Each row of a before or after table is a point. One or more steps were done to the points. Then noise was added and the rows were shuffled. The steps act on columns, c1 being the first. What was done? A step turns or swaps two columns, mirrors them in a line or flattens them onto one, adds a multiple of one to another, or multiplies or shifts one. Angles are multiples of 10 degrees, from the lower column toward the higher: turns from -170 to 170, lines from 10 to 170 but not 90. Use the fewest steps. Two steps may share a column if one is a turn and the other turns, adds or multiplies; they go together, in the order done. Otherwise the lowest column goes first.

Before (8 x 2):
|  0.34 |  0.15 |
|  0.04 | -0.11 |
|  0.14 |  0.24 |
|  0.29 | -0.39 |
|  0.01 | -0.03 |
| -0.22 |  0.15 |
| -0.11 | -0.22 |
| -0.18 |  0.06 |
After, 8 rows:
|  0.41 |  0.16 |
| -0.66 |  0.11 |
|  0.03 | -0.02 |
|  0.11 | -0.08 |
| -0.54 |  0.03 |
|  1.02 |  0.10 |
| -0.33 | -0.15 |
|  0.87 | -0.27 |
Steps: multiply c1 by 3; multiply c2 by 0.7

Before, 12 rows:
|  0.08 |  0.13 | -0.56 |  0.38 |  0.32 |  0.23 |
|  0.13 |  0.10 | -0.03 | -0.51 |  0.06 | -0.43 |
|  0.32 |  0.09 |  0.19 | -0.36 |  0.28 | -0.52 |
|  0.08 | -0.01 | -0.20 |  0.47 | -0.08 |  0.51 |
|  0.28 |  0.09 | -0.01 | -0.21 | -0.38 | -0.52 |
| -0.13 | -0.14 | -0.26 |  0.05 | -0.09 |  0.22 |
| -0.78 |  0.47 | -0.07 |  0.63 | -0.59 |  0.01 |
| -0.60 |  0.48 |  0.00 |  0.41 | -0.23 |  0.21 |
|  0.30 |  0.21 | -0.46 |  0.60 | -0.02 |  0.52 |
| -0.32 |  0.20 | -0.28 |  0.55 | -0.32 | -0.14 |
| -0.53 |  0.69 |  0.06 |  0.39 | -0.46 |  0.17 |
|  0.04 |  0.33 | -0.27 | -0.46 | -0.21 | -0.34 |
After:
| -0.09 | -0.08 | -0.55 |  0.26 | -0.42 |  0.22 |
| -0.02 | -0.53 | -0.01 | -0.32 | -0.37 |  0.21 |
|  0.04 | -0.26 | -0.30 | -0.42 | -0.49 | -0.16 |
| -0.09 | -0.07 | -0.07 |  0.15 |  0.48 | -0.46 |
|  0.04 | -0.57 | -0.08 | -0.67 | -0.52 |  0.01 |
| -0.14 |  0.00 | -0.02 | -0.34 |  0.25 | -0.53 |
| -0.17 | -0.01 |  0.19 |  0.34 |  0.29 | -0.51 |
| -0.21 | -0.10 | -0.44 | -0.11 | -0.60 |  0.53 |
|  0.00 |  0.03 | -0.23 | -0.16 | -0.45 |  0.48 |
| -0.16 | -0.27 | -0.26 | -0.13 |  0.51 | -0.34 |
| -0.17 | -0.73 |  0.08 | -0.47 | -0.32 |  0.19 |
|  0.12 |  0.09 | -0.26 | -0.10 | -0.03 |  0.23 |
Steps: multiply c1 by 0.4; turn c1 and c2 by 150 degrees; turn c4 and c5 by -100 degrees

Before, 9 rows:
|  0.41 |  0.26 | -0.25 |  0.31 |  0.57 |  0.37 | -0.28 | -0.33 | -0.10 |  0.24 |  0.16 |
|  0.16 | -0.15 | -0.38 |  0.29 | -0.25 | -0.77 | -0.04 |  0.29 |  0.44 | -0.42 |  0.23 |
|  0.52 | -0.07 | -0.04 |  0.02 |  0.54 |  0.15 | -0.09 |  0.13 | -0.18 |  0.39 |  0.18 |
| -0.11 | -0.23 | -0.88 |  0.05 | -0.36 | -0.56 | -0.06 |  0.19 |  0.14 | -0.06 |  0.02 |
| -0.24 |  0.14 |  0.12 | -0.32 | -0.17 |  0.17 | -0.34 | -0.12 |  0.13 |  0.61 |  0.76 |
|  0.33 |  0.59 |  0.26 | -0.31 |  0.10 |  0.14 |  0.00 | -0.18 | -0.33 |  0.38 |  0.12 |
|  0.88 | -0.31 | -0.38 |  0.26 |  0.40 |  0.25 |  0.07 | -0.47 |  0.10 |  0.10 | -0.17 |
| -0.44 |  0.00 | -0.13 | -0.32 | -0.53 | -0.06 | -0.48 |  0.31 |  0.20 |  0.02 | -0.07 |
| -0.58 | -0.15 | -0.02 |  0.03 | -0.14 | -0.05 | -0.05 | -0.06 |  0.05 |  0.27 |  0.14 |
After:
| -0.25 |  0.20 |  0.39 |  0.42 |  0.57 | -0.35 | -0.29 | -0.34 | -0.35 |  0.25 |  0.14 |
| -0.13 |  0.00 | -0.44 | -0.41 | -0.53 | -0.01 | -0.48 |  0.31 |  0.16 | -0.05 | -0.06 |
|  0.12 | -0.09 | -0.23 | -0.41 | -0.16 | -0.64 | -0.34 | -0.11 | -0.48 | -0.04 |  0.77 |
| -0.35 | -0.28 |  0.88 |  0.36 |  0.38 | -0.19 |  0.06 | -0.48 |  0.00 |  0.21 | -0.18 |
| -0.88 | -0.26 | -0.11 |  0.05 | -0.33 |  0.25 | -0.08 |  0.18 |  0.22 | -0.53 |  0.05 |
| -0.03 | -0.20 | -0.56 |  0.04 | -0.14 | -0.25 | -0.03 | -0.08 | -0.22 | -0.14 |  0.16 |
| -0.37 | -0.21 |  0.16 |  0.38 | -0.26 |  0.66 | -0.02 |  0.28 |  0.87 | -0.57 |  0.22 |
|  0.25 |  0.54 |  0.32 | -0.42 |  0.09 | -0.42 |  0.00 | -0.19 | -0.73 | -0.01 |  0.14 |
| -0.05 | -0.14 |  0.52 |  0.02 |  0.54 | -0.41 | -0.09 |  0.11 | -0.57 |  0.00 |  0.17 |
Steps: swap c1 and c3; add -0.3 times c11 to c2; multiply c4 by 1.3; add -1 times c10 to c9; turn c6 and c10 by 110 degrees

Before (14 x 18):
|  0.47 | -0.20 | -0.17 | -0.19 |  0.00 | -0.44 | -0.41 |  0.28 |  0.03 | -0.20 | -0.20 |  0.18 |  0.13 |  0.02 | -0.50 |  0.04 |  0.01 | -0.13 |
|  0.11 |  0.08 |  0.24 | -0.30 |  0.18 | -0.21 | -0.02 | -0.52 |  0.59 |  0.01 |  0.31 | -0.13 | -0.10 |  0.33 | -0.60 |  0.32 |  0.25 |  0.00 |
| -0.45 | -0.28 | -0.32 | -0.24 | -0.36 |  0.22 |  0.13 | -0.02 |  0.64 |  0.42 | -0.16 |  0.07 | -0.38 |  0.02 | -0.47 | -0.43 |  0.79 |  0.01 |
|  0.28 |  0.30 |  0.15 | -0.26 | -0.63 |  0.09 | -0.03 | -0.31 |  0.01 | -0.43 | -0.25 | -0.04 |  0.12 | -0.50 |  0.04 | -0.47 | -0.20 |  0.08 |
|  0.38 |  0.01 |  0.58 | -0.13 |  0.01 |  0.32 |  0.17 |  0.19 |  0.72 |  0.20 | -0.49 | -0.06 | -0.35 |  0.27 | -0.01 | -0.47 |  0.53 | -0.23 |
| -0.29 | -0.12 |  0.42 |  0.08 | -0.31 |  0.11 |  0.19 | -0.65 | -0.03 | -0.63 | -0.48 |  0.41 |  0.00 |  0.03 | -0.51 | -0.67 |  0.39 |  0.72 |
| -0.09 | -0.52 | -0.30 | -0.57 | -0.58 | -0.09 | -0.14 | -0.28 |  0.41 | -0.34 | -0.05 |  0.13 |  0.44 |  0.34 | -0.26 |  0.06 |  0.53 |  0.03 |
| -0.13 | -0.39 |  0.26 | -0.60 | -0.02 |  0.20 | -0.20 |  0.20 |  0.02 |  0.01 | -0.34 | -0.08 | -0.27 | -0.03 |  0.40 |  0.14 | -0.12 |  0.39 |
| -0.47 | -0.61 |  0.11 |  0.37 | -0.25 | -0.10 | -0.13 | -0.12 |  0.61 | -0.48 | -0.40 | -0.34 | -0.35 |  0.28 | -0.37 |  0.27 | -0.18 |  0.29 |
|  0.28 | -0.07 | -0.32 |  0.22 |  0.19 |  0.04 | -0.25 | -0.76 |  0.20 | -0.30 |  0.31 | -0.18 | -0.09 | -0.23 | -0.37 |  0.17 |  0.29 | -0.06 |
|  0.33 |  0.32 | -0.02 |  0.23 |  0.13 |  0.16 | -0.27 | -0.71 |  0.01 |  0.28 | -0.63 |  0.51 | -0.40 |  0.30 |  0.14 | -0.06 | -0.20 |  0.10 |
| -0.06 |  0.33 |  0.52 | -0.49 | -0.28 |  0.09 | -0.34 | -0.41 | -0.06 | -0.27 | -0.55 | -0.24 | -0.46 | -0.43 |  0.48 | -0.09 |  0.05 | -0.17 |
|  0.50 | -0.31 | -0.05 |  0.00 | -0.78 | -0.24 | -0.40 | -0.59 |  0.71 |  0.10 | -0.31 | -0.09 | -0.42 |  0.31 | -0.13 | -0.60 |  0.37 |  0.58 |
|  0.07 |  0.19 |  0.10 |  0.37 | -0.77 |  0.51 | -0.45 | -0.11 |  0.06 | -0.15 |  0.17 | -0.08 |  0.19 |  0.41 |  0.20 |  0.12 |  0.30 |  0.23 |
After:
| -0.51 | -0.62 | -0.18 | -0.31 |  0.45 | -0.13 |  0.11 | -0.15 |  0.28 | -0.28 | -0.39 |  0.43 | -0.32 | -0.24 |  0.55 | -0.35 | -0.16 |  0.30 |
|  0.32 |  0.31 | -0.10 | -0.24 | -0.26 |  0.13 |  0.27 | -0.68 | -0.03 |  0.21 | -0.70 | -0.54 | -0.41 | -0.30 |  0.04 |  0.02 | -0.17 |  0.09 |
| -0.31 | -0.06 | -0.40 | -0.20 |  0.57 |  0.09 | -0.21 | -0.67 | -0.44 | -0.38 | -0.48 | -0.21 | -0.01 |  0.14 |  0.40 |  0.68 |  0.45 |  0.73 |
| -0.11 | -0.38 | -0.23 |  0.63 | -0.02 |  0.20 |  0.21 |  0.20 |  0.29 | -0.06 | -0.35 | -0.05 | -0.29 |  0.10 | -0.27 | -0.02 | -0.08 |  0.37 |
|  0.31 |  0.32 |  0.00 |  0.14 |  0.33 |  0.11 |  0.01 | -0.33 |  0.07 | -0.66 | -0.25 |  0.03 |  0.13 |  0.50 | -0.06 |  0.47 | -0.17 |  0.03 |
|  0.10 |  0.08 | -0.35 |  0.36 |  0.02 | -0.23 |  0.03 | -0.50 |  0.12 |  0.16 |  0.28 |  0.32 | -0.07 | -0.23 |  0.77 | -0.28 |  0.24 | -0.07 |
| -0.44 | -0.22 |  0.27 |  0.17 | -0.47 |  0.23 | -0.12 | -0.02 |  0.19 | -0.27 | -0.15 |  0.08 | -0.36 | -0.16 |  0.75 |  0.44 |  0.80 | -0.01 |
| -0.08 |  0.28 | -0.29 |  0.45 |  0.24 |  0.13 |  0.33 | -0.40 |  0.28 | -0.33 | -0.55 |  0.05 | -0.43 |  0.56 | -0.42 |  0.17 |  0.10 | -0.20 |
| -0.09 | -0.54 |  0.18 |  0.56 |  0.23 | -0.15 |  0.11 | -0.29 |  0.14 | -0.60 | -0.06 | -0.01 |  0.42 | -0.42 |  0.47 |  0.07 |  0.53 | -0.01 |
|  0.08 |  0.16 | -0.24 | -0.33 |  0.04 |  0.55 |  0.44 | -0.11 |  0.21 | -0.79 |  0.18 |  0.03 |  0.19 | -0.37 | -0.16 | -0.20 |  0.31 |  0.25 |
|  0.51 | -0.29 | -0.04 | -0.13 | -0.31 | -0.25 |  0.36 | -0.59 |  0.46 | -0.76 | -0.31 |  0.13 | -0.42 | -0.31 |  0.51 |  0.58 |  0.42 |  0.56 |
|  0.47 | -0.21 |  0.19 |  0.21 |  0.22 | -0.43 |  0.38 |  0.35 | -0.30 | -0.04 | -0.16 | -0.03 |  0.16 | -0.06 |  0.45 |  0.02 |  0.03 | -0.16 |
|  0.32 | -0.04 |  0.40 | -0.14 |  0.31 |  0.04 |  0.27 | -0.75 | -0.09 |  0.13 |  0.27 |  0.34 | -0.06 |  0.09 |  0.35 | -0.25 |  0.30 | -0.08 |
|  0.39 |  0.03 | -0.63 |  0.01 | -0.21 |  0.35 | -0.21 |  0.19 |  0.60 |  0.05 | -0.51 |  0.06 | -0.36 | -0.06 |  0.48 |  0.48 |  0.54 | -0.19 |
Steps: turn c3 and c14 by 160 degrees; turn c4 and c16 by -170 degrees; turn c5 and c10 by 80 degrees; multiply c7 by -1; turn c12 and c15 by 160 degrees; turn c9 and c15 by 40 degrees

Before, 8 rows:
| -0.06 |  0.18 | -0.03 |  0.07 |  0.21 | -0.39 |  0.00 |  0.34 | -0.51 | -0.24 | -0.18 |  0.58 |  0.28 |  0.01 | -0.61 | -0.36 |  0.13 | -0.01 |  0.35 | -0.18 |  0.53 | -0.02 | -0.09 | -0.36 |
| -0.35 |  0.19 |  0.35 |  0.03 | -0.55 | -0.19 |  0.07 |  0.28 |  0.25 |  0.17 |  0.16 | -0.02 |  0.22 |  0.07 |  0.41 |  0.25 | -0.69 |  0.38 |  0.48 | -0.48 | -0.18 | -0.68 |  0.53 | -0.33 |
|  0.15 | -0.01 |  0.40 |  0.19 | -0.36 | -0.71 |  0.13 |  0.35 |  0.06 |  0.12 |  0.10 | -0.11 | -0.09 |  0.12 |  0.13 |  0.06 | -0.52 |  0.03 |  0.56 |  0.09 | -0.36 | -0.62 |  0.45 | -0.45 |
|  0.12 |  0.13 | -0.06 |  0.07 | -0.46 | -0.31 | -0.09 |  0.85 |  0.47 |  0.25 |  0.18 | -0.29 | -0.04 |  0.10 |  0.15 |  0.21 | -0.19 |  0.07 |  0.25 | -0.32 | -0.12 | -0.32 |  0.22 | -0.30 |
| -0.16 |  0.19 | -0.05 |  0.43 |  0.08 |  0.23 | -0.29 | -0.22 |  0.00 | -0.52 |  0.26 |  0.16 | -0.78 |  0.16 | -0.28 | -0.07 |  0.82 | -0.11 | -0.09 |  0.46 | -0.21 |  0.30 |  0.01 |  0.60 |
| -0.15 |  0.30 | -0.19 |  0.07 |  0.57 |  0.09 | -0.43 |  0.06 |  0.07 | -0.39 |  0.01 |  0.20 | -1.12 |  0.69 |  0.05 | -0.11 |  0.56 | -0.09 | -0.20 |  0.24 |  0.07 | -0.13 | -0.16 |  0.18 |
|  0.10 | -0.02 |  0.46 | -0.13 | -0.03 | -0.20 |  0.33 |  0.39 |  0.11 |  0.21 |  0.05 |  0.07 |  0.37 | -0.19 |  0.16 |  0.20 | -0.37 | -0.12 |  0.26 | -0.28 | -0.29 | -0.56 | -0.07 | -0.35 |
| -0.44 |  0.39 | -0.13 | -0.03 |  0.02 |  0.26 | -0.15 |  0.30 | -0.27 | -0.44 | -0.04 |  0.18 | -0.76 |  0.58 | -0.37 |  0.03 |  0.43 | -0.13 | -0.07 |  0.50 | -0.19 |  0.26 | -0.32 | -0.12 |
After:
|  0.10 |  0.14 | -0.07 |  0.12 | -0.43 | -0.28 | -0.02 |  0.86 | -0.03 |  0.19 |  0.17 | -0.29 | -0.01 |  0.04 |  0.23 |  0.22 | -0.80 | -0.05 |  0.46 | -0.32 | -0.11 | -0.30 | -0.29 | -0.24 |
| -0.44 |  0.36 |  0.08 |  0.13 |  0.01 |  0.28 |  0.08 |  0.30 | -0.77 | -0.30 |  0.38 |  0.19 | -0.68 | -0.50 | -0.39 |  0.01 | -0.19 | -0.21 | -0.15 |  0.49 | -0.16 |  0.22 |  0.42 | -0.10 |
|  0.06 | -0.02 |  0.32 | -0.37 | -0.01 | -0.18 |  0.03 |  0.36 | -0.39 |  0.04 | -0.02 |  0.07 |  0.41 |  0.19 |  0.18 |  0.23 | -0.97 |  0.42 |  0.46 | -0.24 | -0.32 | -0.57 | -0.14 | -0.38 |
| -0.14 |  0.29 | -0.01 |  0.42 |  0.57 |  0.05 |  0.00 |  0.04 | -0.43 | -0.15 |  0.44 |  0.18 | -1.12 | -0.61 |  0.06 | -0.07 | -0.07 | -0.18 | -0.40 |  0.22 |  0.07 | -0.11 |  0.37 |  0.14 |
| -0.18 |  0.20 |  0.09 |  0.33 |  0.02 |  0.21 | -0.36 | -0.19 | -0.50 |  0.02 |  0.33 |  0.13 | -0.79 |  0.02 | -0.27 | -0.06 |  0.18 | -0.08 | -0.19 |  0.49 | -0.17 |  0.27 |  0.50 |  0.65 |
| -0.03 |  0.14 | -0.04 |  0.04 |  0.20 | -0.36 | -0.10 |  0.31 | -1.01 | -0.11 | -0.14 |  0.59 |  0.30 | -0.11 | -0.59 | -0.36 | -0.45 |  0.00 |  0.69 | -0.24 |  0.52 | -0.05 |  0.26 | -0.36 |
|  0.15 | -0.03 |  0.12 | -0.14 | -0.41 | -0.65 | -0.15 |  0.35 | -0.44 |  0.51 |  0.13 | -0.09 | -0.09 | -0.01 |  0.10 |  0.08 | -1.09 |  0.32 |  1.09 |  0.09 | -0.38 | -0.64 | -0.16 | -0.50 |
| -0.41 |  0.19 | -0.32 | -0.04 | -0.56 | -0.18 | -0.10 |  0.28 | -0.26 |  0.49 |  0.18 | -0.01 |  0.23 |  0.05 |  0.38 |  0.25 | -1.28 |  0.48 |  0.98 | -0.47 | -0.18 | -0.67 | -0.19 | -0.37 |
Steps: turn c3 and c18 by 70 degrees; mirror c4 and c7 in the line at 140 degrees; shift c9 by -0.50; turn c10 and c23 by -90 degrees; mirror c11 and c14 in the line at 20 degrees; shift c17 by -0.60; multiply c19 by 2
